Rows are points. A path goes straight from each point to the next, and from the last back to the first. The post is the endless flat space through its rows: a point in 2 columns, a line in 3, a plane in 4, and so on, so that a path can go around it. Count how often the path circles the post. Going back the other way cancels.

Post:
[[  2.4 -19.3   2.9]
 [ 16.5  -0.1 -11.7]]
Path:
[[  3.1 -12.2 -23.7]
 [-14.1 -11.8  -3.6]
 [ -2.9 -14.2  11.9]
 [ 25.0   2.6   6.0]
 [ 23.9 -17.6   3.4]
 [  7.0 -30.4  -4.1]
 [ 19.6 -36.2   2.8]
 [ 17.6  -4.1  -2.4]
 [ 10.5  16.6   0.7]
 [  2.3  16.0 -17.8]
 [ -6.3 -24.1   1.0]
 [ -3.0   5.9   5.2]
 [ 20.8  10.7   0.2]
 [ 27.6 -15.5   3.7]
 [ 11.8 -20.5  10.2]
 [ 21.7   6.9  -5.8]
 [ -7.7  -8.0  16.3]
 [ -1.2   6.8 -21.9]
 [ -5.4 -43.0  -7.5]
 [ 21.6 -16.7 -10.1]
 [ 13.9 -13.3  -7.8]]
Times around: 0

Post:
[[  9.3   5.7  15.6  19.5   8.2   6.6 -12.0  10.6]
 [  2.2  -6.0 -14.7   5.9   8.6  12.5  -5.5  -9.1]
 [  0.9   3.6  34.4   2.9   7.7   6.0 -36.5   7.4]
 [ 18.1  -1.1  13.4   0.5  18.2  -4.5 -19.7  10.6]
 [ -4.6  13.7   3.6 -10.6   2.5  -2.6  -1.9   5.6]
 [ -1.1   3.1   0.5 -11.0   8.2 -10.2  20.9 -29.0]
 [ 12.6  -6.0 -15.5  -7.1 -15.1  -7.4  14.5 -22.7]]
Path, 13 rows:
[[ -3.2  27.8  -8.3   9.3   9.8 -11.5   0.7  15.0]
 [ 17.2 -10.0 -16.6  19.1  26.6  -7.8  -0.2   3.4]
 [ -5.8  -9.0 -10.0  -7.5 -19.2  -7.4 -18.1 -11.8]
 [  0.0  -7.1   6.7   9.1 -21.0   8.9  -9.5 -10.6]
 [ 18.7  -9.1  21.7  18.5  15.8  10.2 -20.7   6.3]
 [  7.4  10.2   3.5  -2.1  12.0   6.1   3.8  -5.0]
 [ 24.0   8.8 -15.2   7.3 -10.4  -0.6   0.8   0.8]
 [-20.9   1.8  28.2  15.2  19.3   7.6 -26.9 -27.3]
 [-17.8  -9.1   6.1  -8.3  -2.7   2.3 -26.4  -9.9]
 [-11.8  -6.7  17.1   4.6  -9.0  24.3 -35.0   2.8]
 [ 22.3  -3.7  22.8 -14.4  23.3  -3.5 -21.8  37.6]
 [ 38.6  -5.6  18.8  19.7   3.9 -10.9  13.7 -15.5]
 [ -3.5   9.9  33.3 -32.6   1.3  -3.1 -30.6 -27.7]]
Times around: 2

Post:
[[-10.2  -1.0  -3.4  -9.4 -13.5  -0.6  -9.0 -18.0   4.2 -18.4  13.7   4.1]
 [ -1.3  -6.5 -16.6  -2.5  -8.2 -19.1   0.1 -12.6   6.4  -1.5  -7.3 -19.6]
 [ 14.5 -14.6  -8.7  10.1   9.4  17.7  -7.1  -3.5  10.5 -21.1  10.6   8.1]
 [ -0.2  21.2  12.2  -6.9 -14.1  15.3  -6.1  26.8  17.0  15.7  -5.5  40.0]
 [ 22.9  13.6  14.9  -7.5   0.8  13.0  -8.9  -2.5  11.7   5.1  -8.2   9.4]
 [ -9.7 -16.8  -0.6   9.4 -21.9 -25.8 -24.4 -15.6   0.0   4.3  -0.6   5.6]
 [ -4.1  -9.0  10.9  12.7  -6.1 -18.8   7.0 -11.4  -1.6 -13.2   3.9   1.6]
 [ 10.7  -8.2   3.2   1.9   2.0  -8.8  -6.4   0.5  -7.5 -16.6  24.5  17.8]
 [ 29.7   8.3   1.7  32.1  19.5  -4.5   5.9 -16.7   3.8  -9.3  32.9   4.9]
 [ -7.8  10.3   9.5   2.0   2.3 -17.4 -19.6  -0.4   4.6  14.5 -13.9 -18.6]
 [ 11.7  18.6 -12.6   2.5   0.3  -6.1 -19.1  -2.5   9.3  -2.7 -29.8  -6.3]]
Path, 18 rows:
[[ 29.2   1.3   8.4  28.3   9.3   9.2  29.1   3.5   1.6 -11.6  31.8  25.0]
 [ -2.0  -0.4 -21.9  10.0  -3.5  -9.7 -26.5  -3.2 -16.0  -5.8 -20.5   4.5]
 [  7.4  -4.1  23.2   5.3  11.8   0.4 -41.8  -7.3   3.6  11.2  12.2  10.9]
 [ -2.9  -1.6  -3.6 -25.9 -18.2 -29.2 -15.1 -22.6   5.8   6.3  12.2 -10.5]
 [  7.7 -11.3  10.2   2.4 -10.7 -17.8 -39.7  17.7   7.4   2.7 -13.9  -7.7]
 [ -4.4  -6.3  18.3  13.7 -13.1  30.1   3.9  -0.7   9.1 -12.6   6.1  12.5]
 [ -3.0  -0.5  -6.1   5.7  -1.2  -0.7 -42.8 -19.1   1.3  11.7  16.1  -6.5]
 [ 22.6 -13.9 -18.9 -13.4  -7.5 -12.2  -9.5 -27.4   5.9   6.6   5.3  -0.5]
 [-27.3  -5.4  -8.6 -11.6 -16.8 -29.2  -6.0  -2.7  28.2  36.5  -2.2  -4.3]
 [ 10.7 -16.6  34.3  18.2  -1.6 -18.9 -18.8  21.2  -2.0   2.7  24.3  26.8]
 [ 29.6 -11.3 -10.2  15.4 -20.3  -7.5  -6.2  -5.9  -0.1 -15.6  -1.8   6.7]
 [  7.4  -9.4 -14.8  15.1  -5.6 -15.3   5.9  11.0 -20.5  -0.6   6.1   1.9]
 [ 21.8   6.8  -7.7 -12.2 -10.5 -28.8 -36.6 -44.9 -12.3  -1.6 -14.4  15.9]
 [ 12.9  16.1  34.6 -23.2  13.3  -0.5  -7.1  -0.9   4.4  -0.7   2.6  27.6]
 [ 21.8   0.3  -5.0 -11.6 -24.0  -2.2   6.7 -24.3  26.6 -13.2  18.5  16.1]
 [ -1.2  26.1   3.4  -1.4   9.5 -24.4 -22.4 -19.6  -1.4  -3.5  12.9  -1.6]
 [  1.2   6.4 -15.5  -3.2  -2.4 -26.1 -14.2  -9.6 -18.9 -17.8   8.9  18.0]
 [ 12.8   0.0  -6.1   5.0   2.0  27.3 -25.8  -6.6   0.7 -24.3  -5.6  11.4]]
Times around: 2

Post, 17 rows:
[[  2.6  21.1 -38.4   6.2  28.7  26.6  -4.4  -3.0  19.8  -9.6  -3.4   1.8
  -24.8 -19.8  28.7  -4.5   2.8   7.0]
 [  2.4  23.1 -15.1   1.1  23.9 -14.9  -6.7   4.2 -12.0  -3.5   0.7   9.9
  -11.1 -20.1  10.1   6.8  16.6 -18.3]
 [ 14.7  -6.1   8.6  -4.9  -2.3   2.2 -11.0  19.6  -7.0  -2.8   6.0  -4.7
    1.2 -11.5  26.6  20.9   0.0 -16.5]
 [-13.2 -20.3   0.9  12.6 -30.5   3.5  -0.6  -2.0  12.5   0.0  16.3   2.4
   20.4  16.8  -6.3   0.1   9.4   3.2]
 [  3.0 -39.6   5.8  -0.1 -17.0   6.1   9.6 -16.4 -10.4  16.3  14.2  -9.6
   14.7  20.4   2.9 -17.9  15.4  10.2]
 [  1.7  24.0 -23.3  32.6   2.1  17.2   9.5   8.0   2.1  24.1   2.1  -8.2
  -18.1  -5.3  25.9   0.3  10.6  25.6]
 [  9.8 -16.5  -3.3  -7.4 -34.4 -17.9  -3.7   0.7   0.0 -12.9 -18.9  -6.7
    4.3  -5.2  -4.5   1.9   6.1   0.6]
 [ -9.8 -17.5 -19.2  13.7 -25.3   3.5  23.6  10.7  -9.2  -3.8   4.5  24.1
  -12.7  18.1  16.5 -12.1  -4.1  23.6]
 [ 15.4   3.4   1.2 -40.2   1.7 -19.3  15.7   5.0  11.5 -12.4   3.9 -12.8
   -8.7   0.7  -2.3  22.1   0.2  -2.6]
 [  5.9  15.9  -3.8  -7.4   4.7 -16.6  11.7   1.6   4.0   0.7  -0.2  -6.0
   -4.6 -13.5   4.8  -1.3 -28.0 -19.2]
 [-15.0 -32.6  -4.3  -6.5 -34.8  -2.8   9.6  -5.8  -4.1  10.8  22.3   0.5
   30.6  -4.1  -2.1  -1.3  -2.2  25.3]
 [  1.0  -7.5 -14.1  -2.6 -25.8  21.6  13.4  14.9 -14.9  -0.7  16.3   3.3
  -14.2   3.1   2.4 -23.7   3.6  13.8]
 [ 11.8 -12.3  18.0 -13.5   6.8  -5.1   2.2  17.6   8.3   0.7 -11.2  10.1
    7.4  -2.2 -17.8   7.8  -3.5  -1.1]
 [ 13.2  -5.0 -19.5  15.4 -16.2  25.2  29.0  -7.0 -14.2 -19.9   0.1  -5.5
    2.7   1.0  -6.0   1.4  -3.7  18.8]
 [ 19.2  36.5 -11.3 -12.2  11.4   9.9  -2.2  -4.9  -5.7   4.1  -2.3  20.3
  -17.4 -11.4  20.8  15.2  -2.3  -5.7]
 [ 33.1  18.9 -15.6  -2.5  21.2 -15.6 -24.8   5.9  -0.9   5.1  10.9   2.8
  -25.2  -5.1   0.7  11.9 -17.3 -15.7]
 [-24.0 -32.5   7.0   4.1 -28.3   7.6  -2.6  -7.3   1.1  11.2   5.8 -14.7
  -13.1   3.3   0.7   3.3   6.6  17.0]]
Path, 31 rows:
[[-13.9 -11.5   5.0  15.4 -22.0  -3.0   8.5   2.4  -8.8  -8.5  29.0 -22.4
  -14.8   6.9  37.3  27.6   7.3   8.0]
 [ 12.0  17.4  -5.5 -16.8   3.0  21.5   3.3  31.8  11.2 -20.7  -2.0   5.4
  -27.7 -21.9  16.5  15.8  12.0  -2.5]
 [ 16.9 -21.5  -1.5 -45.6 -30.2   7.1  10.9   7.1  -1.6  -4.3 -23.8   0.3
  -34.9   4.5  27.3  22.6  37.3  19.9]
 [ 15.9 -10.5  -4.8   0.7 -10.0  14.0  18.7  25.0   9.9   4.1  12.5   8.1
   -2.6  17.6  -7.9  -1.9 -30.3  -3.3]
 [ -2.2  -2.5  -7.7   1.1  -4.6   7.1  -7.7   2.7  11.4  42.5   2.2 -24.7
   -8.6   3.6  13.4  21.3  -0.6  26.8]
 [ 13.8   1.2  -0.8 -15.0 -26.0   4.5  21.0  18.7  -3.4  -1.4  -4.6   2.0
    2.4  11.0   7.6  14.9  -0.7  41.3]
 [ -1.4 -12.6 -12.1  -4.3  -4.5  -3.1   3.9 -11.6   5.1   1.3   7.4  -1.3
  -15.1  12.4  14.3 -19.4  15.4   8.5]
 [  5.0 -15.5  11.6   7.4  10.4   9.2   9.6  19.8   5.2 -24.6   1.8  -1.1
   10.1  -8.4  -7.3   6.6  -8.6  -5.2]
 [ 30.9  -2.2 -19.9  17.9  -8.1  -5.1  16.2   4.5  10.0   2.2  28.2  -1.6
    5.5   3.7 -23.1 -21.3   2.5  14.5]
 [ 13.4 -35.0 -24.0 -31.3 -29.2  12.2 -22.7  -3.2   1.5  -0.2  25.9  -3.8
  -15.5   3.4  19.1  17.5  18.5   5.5]
 [  6.7 -12.6  20.4   6.4  -7.1   7.1   3.5   6.9   0.8   8.9  -2.7 -67.9
    3.0 -14.5 -39.7  -6.2 -34.1 -28.3]
 [ 15.8 -11.5 -15.3  15.4  25.5  46.6 -14.3 -11.8 -25.9   5.8   0.4   3.1
   33.3 -15.8  38.4  -2.4   3.3   3.9]
 [-22.7  -0.5 -25.7   6.7  -3.7  -4.1   9.7   7.9  -7.2 -11.0   3.9  25.8
    6.8   1.2 -14.3 -13.3  10.0  10.0]
 [-15.3  -1.5  -3.7   0.8   5.6  -9.8  -5.4 -11.1  22.9  -3.9 -25.8   3.3
   -5.2  -6.8   7.4  -8.0  -0.3  -4.7]
 [ 27.5  -4.2   1.5   8.3 -18.1 -20.4  -0.2  -4.0  -7.2   3.1  29.4  -0.3
    4.1  -0.1   3.3   2.7  -5.4   3.5]
 [ -4.0 -10.7   4.4  -9.7 -10.8 -20.4  15.3   1.7  -0.7  27.5  11.8  19.1
  -28.7   3.3   2.2  -5.5 -13.6   5.2]
 [ -8.2  11.5 -23.2  30.1  17.8 -19.8   9.5  -3.7  15.0  -5.7 -14.4   9.5
    0.7  -9.8  -7.9  12.9  12.6 -14.9]
 [ -3.3 -18.4 -13.0  -9.8 -22.8  -0.5   8.4 -11.1  -0.8  14.3  14.8  -4.8
    7.6   7.4  20.2 -15.5 -23.3   0.6]
 [  9.6 -14.0   6.2  -1.8   4.0  18.4  -5.1  -6.8  -6.8 -18.7 -19.8   0.4
   20.1  -0.7   5.9  19.0  12.9  10.0]
 [ 24.0  21.7   0.5  13.7 -23.6  -0.7 -12.0  31.5 -13.4 -17.5  11.7  -0.7
   -8.0  -4.5  -2.1 -12.9   6.1  -8.5]
 [ 12.2 -12.6   0.4  -1.6   4.3   3.9   2.1 -13.3  22.7 -11.8  12.3 -16.6
   13.0 -11.2 -12.3  13.9  -8.2   0.8]
 [ 16.5 -14.2   4.4 -10.3 -29.1  -6.2  23.7 -36.2 -19.4   0.7  -0.3 -17.4
   19.0  -0.5 -28.9  -9.5 -17.1 -10.8]
 [ -8.9   6.9 -17.6   8.7 -18.3   7.3  -6.1 -14.4   0.7   5.0   4.2 -20.6
   11.6 -19.5   5.5  13.2   6.8  -6.4]
 [-16.3 -37.4  11.2 -25.4  14.9  33.9 -12.9   4.4  14.1  14.5  10.3 -13.3
   -6.2  24.4  14.5   4.5  -3.6   5.0]
 [ 14.4  -7.0  -9.5   8.3  -5.3  33.2 -30.6  17.9  14.3 -19.8   7.7 -33.2
  -23.2 -23.4  22.7  21.5 -14.4  11.9]
 [-10.8 -16.9  16.2 -15.5 -10.8  19.7  13.2  16.4  -6.9  -9.1  11.3   5.4
   -7.8  -2.3  -2.5 -12.1  10.3  -2.5]
 [ 22.2  -4.2 -13.2  -5.1  -0.6 -14.8   1.7  10.8   9.2  12.4  11.0 -28.0
  -35.9   8.3  -3.3  -3.5   1.7   6.3]
 [-16.2  -6.7 -38.6   2.0 -22.4  -5.5  15.5 -26.6  26.5  -7.6  16.0  -6.5
  -14.1  -0.8   6.2  16.5   6.2  14.6]
 [  3.0  13.5 -41.9   0.4 -10.5   4.6  -7.9 -16.4  -8.0  -4.1 -11.3  -0.1
  -15.4 -22.6   8.8  -5.4  20.9   1.2]
 [  8.4  -0.3  -7.5 -14.8  -8.9  -9.3   7.7  11.4  -2.8   5.7 -15.4   4.2
  -11.3   8.8 -11.7  16.9  25.2  24.7]
 [-21.0  -4.2  -9.7   5.1 -32.8  -5.6   7.4   3.8 -16.9 -12.6  -5.5   8.4
   15.0  -6.6  -0.4  -2.9   7.6  12.5]]
Times around: 5
